Each row of a before or after table is a point. One or more steps were done to the points. Then noise was added and the rows were shuffled. The steps act on how far a point lies along the listed directions, d1 being the first. Name the steps. A step turns or swaps two directions, mirrors them in a line or flattens them onto one, adds a multiple of one to another, or multiplies one. Angles are multiples of 10 degrees, from the lower direction toward the higher: turns from -170 to 170, lines from 10 to 170 but not 90. Use the fewest steps. Two steps may share a direction if one is a turn and the other turns, adds or multiplies; they go together, in the order done. Otherwise the lowest direction goes first.

Directions:
(1): [ 0.42 -0.13]
(2): [0.13 0.42]
Before, 10 rows:
[[-1.10  0.53]
 [ 0.07  0.17]
 [ 0.00 -0.09]
 [ 0.22  0.09]
 [ 0.17 -0.18]
 [ 0.13 -0.02]
 [-0.20 -0.14]
 [ 0.24  0.00]
 [ 0.26  0.10]
 [-0.26 -0.13]]
After (10 x 2):
[[-0.17 -1.21]
 [-0.05  0.24]
 [ 0.06  0.13]
 [ 0.23  0.17]
 [-0.24 -0.08]
 [ 0.13  0.19]
 [-0.07  0.05]
 [ 0.19  0.17]
 [-0.26 -0.12]
 [ 0.21 -0.07]]
Steps: swap d1 and d2

Directions:
(1): [-0.44  0.27 -0.17]
(2): [-0.30 -0.45  0.05]
(3): [-0.11  0.14  0.51]
Before, 13 rows:
[[ 0.60 -0.49  0.14]
 [-0.25  0.40 -0.49]
 [ 0.25  0.53  0.41]
 [-0.20 -0.13 -0.34]
 [-0.04 -0.41  0.38]
 [ 0.01 -0.03  0.40]
 [ 0.72 -0.03 -0.05]
 [-0.22  0.04  0.17]
 [-0.04 -0.19  0.31]
 [-0.38  0.25 -0.35]
 [-0.12 -0.35  0.00]
 [ 0.01  0.47 -0.03]
 [-0.38 -0.53  0.66]]
After:
[[-0.08 -0.04  0.37]
 [ 0.02  0.44 -0.41]
 [ 0.07 -0.07 -0.33]
 [-0.07  0.45 -0.05]
 [ 0.02 -0.30  0.03]
 [ 0.08 -0.58  0.05]
 [ 0.04 -0.12 -0.21]
 [-0.04  0.08  0.22]
 [-0.01 -0.18  0.33]
 [-0.14  0.46  0.36]
 [-0.01 -0.48  0.72]
 [ 0.00  0.33 -0.30]
 [ 0.01 -0.42  0.36]]
Steps: flatten d1 and d2 onto the line at 130 degrees

Directions:
(1): [ 0.32 -0.38 -0.17 -0.44 -0.15  0.31]
(2): [-0.03  0.05 -0.16 -0.45  0.41 -0.43]
(3): [ 0.12 -0.18 -0.42  0.21 -0.36 -0.44]
(4): [ 0.51  0.41 -0.28  0.15  0.20  0.14]
Before:
[[ 0.04  0.42 -0.11  0.48  0.04 -0.26]
 [ 0.21  0.18  0.05 -0.17  0.02  0.49]
 [ 0.30 -0.09 -0.30 -0.53  0.27  0.17]
 [-0.11 -0.42  0.32 -0.36 -0.26  0.32]
 [ 0.25 -0.05 -0.07 -0.60  0.27  0.24]
 [ 0.29  0.16 -0.18 -0.26  0.25  0.46]
 [ 0.18 -0.02 -0.02 -0.20  0.02  0.52]
 [ 0.40  0.14 -0.23 -0.03  0.15 -0.25]
 [ 0.14 -0.45 -0.06 -0.17 -0.21  0.27]
 [-0.28  0.41  0.18  0.30  0.28 -0.09]
 [-0.04 -0.31 -0.19 -0.87  0.31  0.16]]
After, 11 rows:
[[ 0.46 -0.29 -0.38 -0.74  0.18  0.32]
 [-0.24  0.33  0.15  0.21  0.26 -0.04]
 [ 0.35 -0.17 -0.14 -0.74  0.22  0.34]
 [ 0.03 -0.32  0.00 -0.04 -0.18  0.17]
 [ 0.57 -0.17 -0.32 -0.65  0.12  0.73]
 [ 0.29 -0.14 -0.07 -0.36 -0.03  0.64]
 [ 0.26  0.17 -0.21  0.17 -0.06 -0.04]
 [ 0.38 -0.02 -0.03 -0.42 -0.08  0.65]
 [-0.43 -0.06  0.48  0.07 -0.12  0.03]
 [-0.17 -0.17 -0.14 -0.72  0.36  0.06]
 [ 0.65 -0.16 -0.36 -0.39  0.03  0.02]]
Steps: add 1.5 times d4 to d1

Directions:
(1): [ 0.41  0.36  0.15  0.21 -0.58 -0.09 -0.10  0.37  0.17]
(2): [ 0.19 -0.21 -0.07  0.18 -0.17 -0.03 -0.44 -0.64  0.36]
(3): [-0.22 -0.07 -0.30 -0.32 -0.57 -0.38  0.31 -0.22 -0.13]
Before (12 x 9):
[[ 0.14  0.26 -0.09 -0.28 -0.89 -0.25 -0.05 -0.08 -0.03]
 [ 0.09  0.08 -0.18  0.01  0.28  0.22  0.00  0.04  0.06]
 [-0.36 -0.37 -0.05 -0.38  0.10 -0.08  0.17 -0.19 -0.12]
 [-0.43 -0.20 -0.24 -0.34 -0.17 -0.38  0.42 -0.33 -0.41]
 [ 0.05  0.18  0.12  0.04  0.07 -0.13  0.02  0.44  0.05]
 [-0.30  0.06  0.00 -0.14  0.60  0.10  0.31 -0.09 -0.07]
 [ 0.17 -0.22 -0.39 -0.14  0.18  0.10 -0.10 -0.72  0.09]
 [-0.06 -0.17 -0.56 -0.09 -0.78 -0.26  0.08 -0.13 -0.10]
 [-0.29  0.02 -0.15 -0.44 -0.16 -0.27  0.42  0.34 -0.41]
 [-0.06 -0.45 -0.01  0.05  0.32 -0.12 -0.38 -0.30  0.11]
 [-0.17 -0.16 -0.01  0.00  0.33 -0.02  0.01  0.10 -0.02]
 [-0.04 -0.53 -0.25  0.17 -0.49 -0.16 -0.49 -1.32  0.38]]
After (12 x 9):
[[ 0.33  0.26 -0.02 -0.12 -0.96 -0.20 -0.29 -0.20  0.16]
 [ 0.17 -0.25 -0.31 -0.07  0.48  0.25 -0.18 -0.72  0.10]
 [-0.40 -0.38 -0.29 -0.28 -0.13 -0.36  0.20 -0.68 -0.29]
 [-0.25 -0.18 -0.04 -0.05  0.34 -0.04  0.08  0.09 -0.08]
 [ 0.03  0.20  0.09 -0.02 -0.07 -0.23  0.09  0.46  0.03]
 [ 0.11 -0.23 -0.50  0.09 -0.76 -0.20 -0.21 -0.34  0.10]
 [-0.30 -0.11 -0.26 -0.47 -0.37 -0.39  0.33  0.00 -0.31]
 [-0.10 -0.44  0.06  0.08  0.56 -0.03 -0.36 -0.20  0.06]
 [-0.45 -0.02 -0.07 -0.26  0.60  0.05  0.40 -0.16 -0.14]
 [ 0.15 -0.52  0.00  0.45  0.09  0.17 -0.78 -1.20  0.49]
 [ 0.04  0.09 -0.19 -0.01  0.28  0.22  0.08  0.11  0.00]
 [-0.39 -0.47 -0.10 -0.39  0.18 -0.06  0.09 -0.39 -0.07]]
Steps: multiply d1 by 1.3; turn d2 and d3 by -30 degrees

Directions:
(1): [ 0.07 -0.11 -0.12 -0.47 -0.51 -0.32  0.08 -0.11 -0.32 -0.03  0.58]
(2): [-0.24  0.20 -0.19  0.26 -0.19 -0.10 -0.04  0.78 -0.17  0.42  0.09]
(3): [-0.11 -0.17  0.06  0.19  0.56 -0.44  0.11 -0.29 -0.08  0.54  0.31]
Before:
[[ 0.15 -0.10  0.22 -0.51  0.04 -0.31  0.21 -0.61 -0.04  0.08  0.55]
 [-0.08  0.00 -0.24 -0.24 -0.60  0.26 -0.31  0.21 -0.02 -0.31 -0.03]
 [ 0.02  0.11  0.13  0.41  0.62  0.11  0.19 -0.12  0.27  0.14 -0.38]
 [-0.25  0.18  0.12 -0.38 -0.52  0.13 -0.05  0.16 -0.19  0.00 -0.03]
 [ 0.10 -0.38  0.17 -0.22  0.73 -0.08  0.02 -1.14  0.17 -0.16 -0.06]
 [-0.03 -0.10  0.20  0.01 -0.15 -0.13  0.06 -0.13 -0.08  0.02  0.14]
 [ 0.17  0.00 -0.30 -0.24 -0.44  0.42 -0.02  0.38  0.07 -0.37 -0.08]
 [ 0.08 -0.06  0.47  0.51  0.81  0.14 -0.04 -0.54  0.41 -0.39 -0.55]]
After:
[[-0.34  0.21  0.08 -0.29 -0.47  0.06 -0.01  0.24 -0.23  0.15  0.04]
 [-0.05  0.03 -0.38  0.03 -0.24  0.11 -0.01  0.71 -0.08  0.22  0.14]
 [-0.02 -0.07  0.20  0.01 -0.13 -0.11  0.05 -0.15 -0.06  0.00  0.12]
 [-0.29  0.03 -0.30 -0.01 -0.45  0.02 -0.28  0.49 -0.15  0.16  0.14]
 [-0.17 -0.34  0.06  0.13  0.94 -0.48  0.06 -0.74 -0.02  0.55  0.25]
 [-0.14 -0.04  0.37  0.81  1.00 -0.21  0.02 -0.15  0.22  0.24 -0.31]
 [ 0.09 -0.09  0.19 -0.44  0.13 -0.40  0.24 -0.48 -0.11  0.28  0.63]
 [ 0.07  0.14  0.16  0.31  0.53  0.20  0.15 -0.22  0.31  0.02 -0.43]]
Steps: mirror d2 and d3 in the line at 130 degrees

Directions:
(1): [ 0.33 -0.09 -0.38 -0.18  0.59 -0.31 -0.41  0.08 -0.18 -0.47  0.34  0.04
 -0.14  0.24]
(2): [-0.26 -0.14  0.16 -0.03  0.10  0.36 -0.08 -0.20 -0.28  0.29  0.70  0.27
  0.51  0.29]
(3): [ 0.23 -0.23 -0.16 -0.40 -0.08 -0.10 -0.02  0.72  0.47  0.35 -0.03  0.04
  0.41  0.20]
Before, 8 rows:
[[-0.11  0.11  0.17  0.18 -0.02  0.19  0.19 -0.26 -0.19 -0.04  0.00  0.01
  -0.12 -0.16]
 [ 0.01 -0.03 -0.12 -0.12  0.26 -0.09 -0.27  0.16 -0.04 -0.06  0.35  0.19
   0.29  0.33]
 [-0.09  0.03  0.09  0.27  0.20  0.16 -0.06 -0.28 -0.07 -0.15  0.29  0.18
  -0.01  0.04]
 [-0.10  0.04  0.20  0.11 -0.31  0.04  0.12 -0.21  0.08 -0.15 -0.34 -0.17
  -0.20 -0.27]
 [ 0.25 -0.08 -0.13 -0.12 -0.06 -0.09 -0.02  0.30  0.34  0.03 -0.15  0.01
   0.19  0.04]
 [-0.06  0.11  0.24  0.21 -0.18 -0.13  0.22 -0.36  0.15 -0.18 -0.29 -0.17
  -0.44 -0.34]
 [-0.18 -0.02  0.29 -0.08 -0.39  0.38  0.31  0.16  0.19  0.62 -0.07  0.12
   0.55  0.15]
 [ 0.11 -0.16  0.10 -0.17 -0.02  0.06  0.04  0.51  0.36  0.40  0.06  0.28
   0.46  0.17]]
After:
[[-0.17  0.13  0.28  0.26 -0.26  0.03  0.12 -0.50 -0.11 -0.31 -0.34 -0.20
  -0.40 -0.35]
 [ 0.61 -0.41 -0.29 -0.67  0.07 -0.33 -0.14  1.42  0.93  0.49 -0.13  0.22
   0.65  0.37]
 [ 0.05 -0.11 -0.14 -0.26  0.21 -0.09 -0.26  0.41  0.12  0.11  0.37  0.22
   0.49  0.40]
 [ 0.64 -0.11 -0.44 -0.51  0.11 -0.46 -0.09  0.96  0.64 -0.04 -0.51 -0.12
   0.07  0.23]
 [-0.09  0.26  0.13  0.39  0.17  0.07  0.12 -0.61 -0.43 -0.44 -0.08 -0.08
  -0.53 -0.29]
 [-0.31  0.26  0.44  0.50 -0.22  0.06  0.31 -0.91 -0.20 -0.28 -0.21 -0.16
  -0.61 -0.47]
 [-0.09  0.16  0.06  0.45  0.33  0.11 -0.10 -0.61 -0.29 -0.47  0.24  0.13
  -0.32 -0.07]
 [ 0.28 -0.24 -0.14 -0.39 -0.22 -0.02  0.04  0.75  0.64  0.43 -0.10  0.10
   0.60  0.18]]
Steps: swap d1 and d2; multiply d3 by 2.5

Directions:
(1): [-0.13  0.11 -0.42  0.69  0.37 -0.05 -0.25  0.38 -0.05  0.49 -0.40 -0.21
 -0.33 -0.07 -0.32 -0.12 -0.21  0.13]
(2): [-0.14 -0.07 -0.25  0.30  0.01  0.05  0.12 -0.19  0.22  0.03  0.28  0.59
  0.13  0.84 -0.27  0.24 -0.41 -0.20]
Before, 13 rows:
[[ 0.18  0.17  0.63 -0.82 -0.31 -0.14 -0.12  0.10 -0.35 -0.22 -0.35 -1.10
  -0.04 -1.52  0.60 -0.32  1.01  0.42]
 [ 0.03 -0.05 -0.07  0.05  0.16  0.01  0.08  0.14 -0.21  0.10  0.03 -0.31
  -0.02 -0.15 -0.03 -0.04  0.19 -0.10]
 [ 0.07  0.13 -0.09  0.22  0.38 -0.09 -0.34  0.38 -0.10  0.29 -0.53 -0.81
  -0.34 -0.84  0.22 -0.29  0.33  0.26]
 [ 0.15 -0.04  0.68 -0.89 -0.21 -0.10  0.16  0.01 -0.20 -0.32 -0.16 -0.44
   0.07 -0.96  0.64 -0.20  0.60  0.20]
 [ 0.17  0.03  0.25 -0.33  0.04  0.03  0.10  0.19 -0.23 -0.06  0.01 -0.33
   0.05 -0.43 -0.01 -0.26  0.16 -0.10]
 [-0.10  0.12 -0.07  0.32  0.31  0.04  0.04  0.41  0.00  0.20 -0.23 -0.19
  -0.24 -0.35 -0.05 -0.18  0.04  0.17]
 [ 0.05  0.04 -0.20  0.34 -0.02  0.01 -0.21  0.14  0.04  0.28 -0.17 -0.17
  -0.19 -0.16  0.06  0.00  0.09  0.17]
 [-0.22 -0.04 -0.39  0.49  0.24 -0.07 -0.13  0.12 -0.05  0.39 -0.20  0.11
  -0.21  0.22 -0.25  0.03 -0.31 -0.02]
 [-0.05  0.10  0.05  0.13  0.10  0.01  0.03  0.21  0.02  0.20 -0.09 -0.12
  -0.10 -0.03 -0.24 -0.07  0.11 -0.09]
 [-0.04  0.12  0.26 -0.14  0.11 -0.01 -0.22  0.26 -0.18 -0.01 -0.26 -0.41
  -0.06 -0.54  0.11 -0.10  0.33  0.16]
 [-0.26  0.12 -0.34  0.53  0.27 -0.11 -0.35  0.64 -0.14  0.45 -0.68 -0.60
  -0.46 -0.68 -0.40 -0.48  0.20  0.38]
 [ 0.24  0.04  0.05 -0.34 -0.16  0.11 -0.03 -0.18 -0.28 -0.23  0.12 -0.04
   0.05 -0.41  0.12 -0.01  0.30  0.05]
 [-0.17  0.05 -0.33  0.57  0.36 -0.06 -0.19  0.38 -0.19  0.32 -0.45 -0.54
  -0.17 -0.17 -0.28  0.00  0.05  0.04]]
After (13 x 18):
[[-0.25  0.09 -0.22  0.51  0.30  0.02 -0.22  0.22  0.05  0.24 -0.11  0.13
  -0.04  0.37 -0.32  0.12 -0.22 -0.03]
 [-0.40 -0.14 -0.37  0.38 -0.11  0.04  0.17 -0.18  0.36 -0.01  0.33  0.84
   0.16  1.12 -0.60  0.15 -0.41 -0.17]
 [-0.14  0.00 -0.06  0.23  0.13  0.10  0.27  0.04  0.22 -0.03  0.22  0.45
   0.07  0.42 -0.15  0.10 -0.22 -0.08]
 [-0.17 -0.05 -0.49  0.73  0.34  0.02 -0.06 -0.09  0.38  0.27  0.13  0.44
  -0.02  0.92 -0.32  0.23 -0.52 -0.19]
 [-0.04 -0.18  0.15 -0.35 -0.20  0.01  0.20 -0.36  0.01 -0.22  0.35  0.40
   0.21  0.34  0.15  0.18 -0.05 -0.20]
 [ 0.09  0.12 -0.38  0.33  0.16  0.09 -0.22  0.10 -0.24  0.21 -0.14 -0.05
  -0.21 -0.28 -0.23 -0.03  0.00  0.13]
 [-0.46  0.27 -0.92  1.49  0.56 -0.14 -0.41  0.50  0.06  0.99 -0.60 -0.16
  -0.52  0.39 -0.78  0.02 -0.47  0.22]
 [-0.01  0.06 -0.19  0.31  0.28  0.03  0.03  0.30 -0.13  0.26 -0.06 -0.09
  -0.08  0.05 -0.41 -0.19 -0.24 -0.12]
 [-0.06  0.05  0.08 -0.01 -0.03  0.05  0.12  0.02  0.12  0.07  0.12  0.14
   0.06  0.26 -0.22  0.06  0.07 -0.21]
 [ 0.02 -0.06 -0.15  0.20 -0.16  0.07 -0.03 -0.14  0.19  0.08  0.19  0.28
   0.05  0.35  0.05  0.21 -0.07  0.00]
 [-0.28  0.13 -0.51  0.90  0.60 -0.14 -0.22  0.57 -0.03  0.74 -0.69 -0.22
  -0.50 -0.13 -0.35 -0.17 -0.34  0.24]
 [-0.18 -0.13 -0.15  0.16 -0.02  0.07  0.21 -0.24  0.12 -0.19  0.27  0.32
   0.33  0.82 -0.25  0.40 -0.17 -0.29]
 [-0.03 -0.09 -0.20  0.18  0.15  0.03  0.14  0.05 -0.10  0.09  0.17 -0.03
   0.05  0.24 -0.14  0.04  0.03 -0.23]]
Steps: turn d1 and d2 by 120 degrees

Directions:
(1): [-0.67  0.07  0.09 -0.25 -0.33  0.28  0.16  0.24 -0.50  0.13  0.33  0.04
 -0.20  0.17 -0.59  0.11 -0.32 -0.08 -0.42  0.54 -0.09  0.19 -0.28  0.21]
(2): [ 0.65  0.16  0.23  0.62  0.22  0.41  0.03  0.26 -0.13 -0.10  0.18  0.03
 -0.09 -0.07 -0.55  0.27  0.08 -0.51  0.03  0.00 -0.10  0.43  0.50  0.16]
(3): [-0.56  0.08  0.36  0.37  0.12  0.20  0.05  0.24 -0.13  0.57 -0.33 -0.19
  0.36 -0.49  0.03  0.54  0.44  0.15  0.30 -0.01  0.30 -0.25 -0.03  0.17]
Before (13 x 24):
[[ 0.15  0.21  0.52  0.86  0.45  0.64 -0.04  0.36 -0.21  0.42 -0.34  0.06
   0.49 -0.62 -0.26  0.75  0.35 -0.26  0.35 -0.27  0.21  0.02  0.48  0.25]
 [ 0.75  0.30  0.37  0.91  0.47  0.10  0.08  0.22  0.32  0.22 -0.33 -0.18
   0.25 -0.41 -0.05  0.41  0.64 -0.16  0.56 -0.45  0.17 -0.19  0.69  0.08]
 [-0.48 -0.01  0.00 -0.28 -0.05  0.01 -0.01 -0.03  0.03  0.20 -0.14 -0.06
   0.33 -0.14  0.33  0.28  0.17  0.38  0.15  0.00  0.18 -0.24 -0.09  0.11]
 [ 0.13  0.11  0.12  0.38  0.21  0.30  0.09  0.09  0.08  0.13 -0.12 -0.10
   0.18 -0.14 -0.03 -0.07  0.01  0.05  0.00  0.02  0.09  0.18  0.12  0.06]
 [ 0.33  0.03  0.10  0.38  0.23  0.33 -0.02  0.09 -0.08 -0.06  0.08 -0.07
  -0.12 -0.12 -0.38  0.28  0.11 -0.38 -0.11  0.18  0.03  0.26  0.45  0.01]
 [ 0.09  0.21  0.19  0.58  0.11  0.48  0.02  0.28 -0.32  0.06  0.11 -0.16
  -0.13 -0.01 -0.46  0.45  0.03 -0.28 -0.02  0.16  0.11  0.22  0.35  0.20]
 [ 0.40  0.07 -0.01  0.09  0.07 -0.14  0.22  0.10  0.04 -0.23  0.18 -0.07
  -0.13  0.21 -0.23  0.05 -0.04 -0.10 -0.01  0.02 -0.04  0.07  0.25  0.13]
 [ 0.62  0.01 -0.25  0.06 -0.01  0.08 -0.15 -0.02 -0.04 -0.47  0.17  0.18
  -0.28  0.51 -0.30 -0.29 -0.23 -0.49 -0.10  0.01 -0.44  0.34  0.35 -0.14]
 [-0.41 -0.13 -0.15 -0.41 -0.03 -0.21  0.03 -0.32  0.14  0.10 -0.17 -0.18
   0.05  0.18  0.47 -0.23 -0.01  0.37  0.20  0.00  0.20 -0.22 -0.29 -0.05]
 [ 0.12 -0.04 -0.01  0.15  0.06  0.09 -0.08 -0.03 -0.09  0.10 -0.10 -0.09
  -0.09 -0.04 -0.19 -0.09  0.03 -0.07  0.06  0.02 -0.04  0.08  0.23 -0.01]
 [-0.27 -0.14 -0.08 -0.46 -0.20 -0.24  0.11 -0.16 -0.17 -0.11  0.02  0.18
  -0.09  0.18  0.16 -0.28 -0.09  0.04 -0.13  0.08  0.07 -0.31 -0.34  0.02]
 [-0.14  0.28  0.43  0.47  0.00  0.57  0.18  0.38 -0.42  0.25  0.09  0.01
  -0.15 -0.12 -0.83  0.26  0.18 -0.35  0.01  0.29  0.02  0.47  0.21  0.40]
 [ 0.36  0.17  0.12  0.62  0.09  0.36 -0.13  0.30 -0.09 -0.10  0.28 -0.22
  -0.02 -0.15 -0.37  0.20  0.12 -0.30  0.22  0.08  0.00  0.30  0.33  0.10]]
After, 13 rows:
[[ 0.14  0.32  0.64  1.04  0.38  0.94  0.00  0.55 -0.50  0.44 -0.06  0.10
   0.36 -0.60 -0.79  0.91  0.22 -0.52  0.17 -0.05  0.16  0.30  0.59  0.43]
 [ 0.82  0.41  0.51  1.14  0.49  0.38  0.21  0.36  0.07  0.19 -0.11 -0.13
   0.16 -0.43 -0.49  0.54  0.55 -0.42  0.46 -0.27  0.08  0.07  0.80  0.24]
 [-0.37 -0.19 -0.17 -0.64 -0.22 -0.41  0.05 -0.26 -0.05 -0.05 -0.01  0.16
  -0.04  0.19  0.36 -0.37 -0.06  0.21 -0.10  0.02  0.10 -0.42 -0.48 -0.04]
 [ 0.14 -0.03  0.00  0.16  0.11  0.14 -0.09  0.06 -0.11  0.13 -0.09 -0.13
  -0.13 -0.02 -0.28 -0.05  0.01 -0.15  0.04  0.00 -0.03  0.12  0.30  0.02]
 [ 0.59  0.08  0.04  0.26  0.16 -0.09  0.21  0.07  0.10 -0.28  0.17 -0.09
  -0.12  0.20 -0.26  0.11  0.06 -0.24  0.02 -0.07 -0.02  0.19  0.40  0.12]
 [-0.80 -0.04 -0.06 -0.47 -0.16 -0.04  0.01 -0.04 -0.07  0.26 -0.08 -0.06
   0.27 -0.07  0.30  0.28  0.10  0.50  0.07  0.11  0.19 -0.33 -0.28  0.17]
 [ 0.25  0.25  0.29  0.86  0.16  0.69  0.08  0.41 -0.50  0.07  0.17 -0.15
  -0.19 -0.08 -0.78  0.57  0.01 -0.53 -0.04  0.22  0.11  0.47  0.53  0.30]
 [ 0.62  0.24  0.27  0.90  0.15  0.59 -0.09  0.41 -0.19 -0.14  0.37 -0.18
  -0.14 -0.17 -0.62  0.30  0.16 -0.55  0.17  0.09 -0.06  0.50  0.51  0.18]
 [ 0.56  0.09  0.23  0.61  0.31  0.55 -0.04  0.21 -0.16 -0.08  0.12 -0.06
  -0.19 -0.14 -0.65  0.38  0.12 -0.60 -0.07  0.14 -0.02  0.43  0.64  0.14]
 [ 1.06  0.07 -0.20  0.35  0.20  0.13 -0.20 -0.06  0.13 -0.55  0.10  0.16
  -0.21  0.45 -0.28 -0.26 -0.10 -0.63  0.11 -0.20 -0.43  0.38  0.58 -0.20]
 [ 0.03  0.42  0.55  0.69  0.03  0.80  0.22  0.52 -0.55  0.27  0.26  0.01
  -0.15 -0.12 -1.18  0.37  0.14 -0.63 -0.03  0.43 -0.04  0.70  0.41  0.51]
 [ 0.18  0.09  0.20  0.52  0.17  0.41  0.11  0.17 -0.01  0.16 -0.10 -0.10
   0.14 -0.13 -0.17  0.01 -0.03 -0.06 -0.03  0.05  0.10  0.32  0.17  0.11]
 [-0.72 -0.20 -0.25 -0.66 -0.16 -0.38  0.01 -0.43  0.19  0.12 -0.25 -0.18
   0.05  0.19  0.69 -0.37 -0.04  0.60  0.19 -0.01  0.23 -0.36 -0.48 -0.10]]
Steps: add 0.5 times d3 to d1; multiply d2 by 1.6
